Rows are points. Before rounding, the points of a table are all equally far from one centre. They may lie mostly on one side of it. Where is the centre, to within rounding?

Points, 10 rows:
[[ 0.02  0.59  0.02]
 [ 0.02  0.60  0.00]
 [ 0.46  0.44 -0.19]
 [ 0.54  0.30 -0.17]
 [ 0.21  0.55  0.20]
 [-0.15  0.45  0.06]
 [ 0.36  0.13  0.30]
 [-0.16  0.43  0.06]
 [-0.22  0.32 -0.05]
 [ 0.22  0.61 -0.14]]
Centre: [ 0.17  0.22 -0.04]

Points (18 x 12):
[[-0.16  0.39 -0.08 -0.31 -0.29  0.47 -0.50 -0.17 -0.23 -0.43 -0.07 -0.07]
 [ 0.19  0.10 -0.37 -0.78 -0.28  0.51 -0.21 -0.09 -0.18 -0.14  0.09  0.27]
 [ 0.33  0.22 -0.11 -0.41 -0.50  0.57 -0.05 -0.52 -0.19 -0.34  0.10 -0.05]
 [ 0.29  0.53  0.14 -0.41 -0.23  0.40 -0.19 -0.39 -0.58 -0.28  0.26 -0.16]
 [-0.22  0.41  0.05 -0.28 -0.52  0.48 -0.11 -0.06 -0.61 -0.24 -0.05 -0.10]
 [-0.01  0.00  0.02 -0.40 -0.10  0.44 -0.40 -0.12 -0.46 -0.36  0.23  0.18]
 [-0.11  0.65 -0.14 -0.07 -0.56  0.36 -0.34  0.06 -0.30 -0.15  0.23 -0.46]
 [-0.13  0.78 -0.08 -0.60 -0.38  0.26 -0.41 -0.04 -0.26 -0.22  0.07 -0.28]
 [ 0.12  0.08  0.41 -0.09 -0.23  0.41 -0.16  0.03 -0.48 -0.26  0.00 -0.49]
 [ 0.02  0.16 -0.04  0.04 -0.50  0.48 -0.15 -0.18 -0.33 -0.52  0.29 -0.29]
 [ 0.10  0.60 -0.11 -0.18 -0.28  0.51 -0.21 -0.46 -0.29 -0.12  0.35 -0.17]
 [-0.03  0.26 -0.32 -0.32 -0.69  0.26 -0.52 -0.01 -0.33 -0.36 -0.12  0.13]
 [ 0.06  0.49 -0.13 -0.47 -0.38  0.64 -0.43 -0.25 -0.04 -0.11 -0.03  0.04]
 [ 0.11  0.41 -0.43 -0.02 -0.65  0.29  0.13 -0.31 -0.47 -0.26  0.33 -0.04]
 [-0.13 -0.15 -0.03 -0.38 -0.23  0.65 -0.27  0.00  0.03 -0.07 -0.02  0.00]
 [ 0.25  0.45 -0.31 -0.35 -0.27  0.51 -0.54 -0.08  0.00 -0.36  0.38 -0.14]
 [-0.01  0.30 -0.10 -0.16 -0.47  0.36 -0.22 -0.14 -0.36 -0.37  0.53 -0.46]
 [ 0.02  0.64 -0.34 -0.29 -0.20  0.69 -0.08  0.04 -0.16  0.12  0.28 -0.08]]
Centre: [ 0.24  0.29 -0.02 -0.25 -0.28 -0.03  0.01  0.09 -0.08 -0.10  0.09 -0.02]
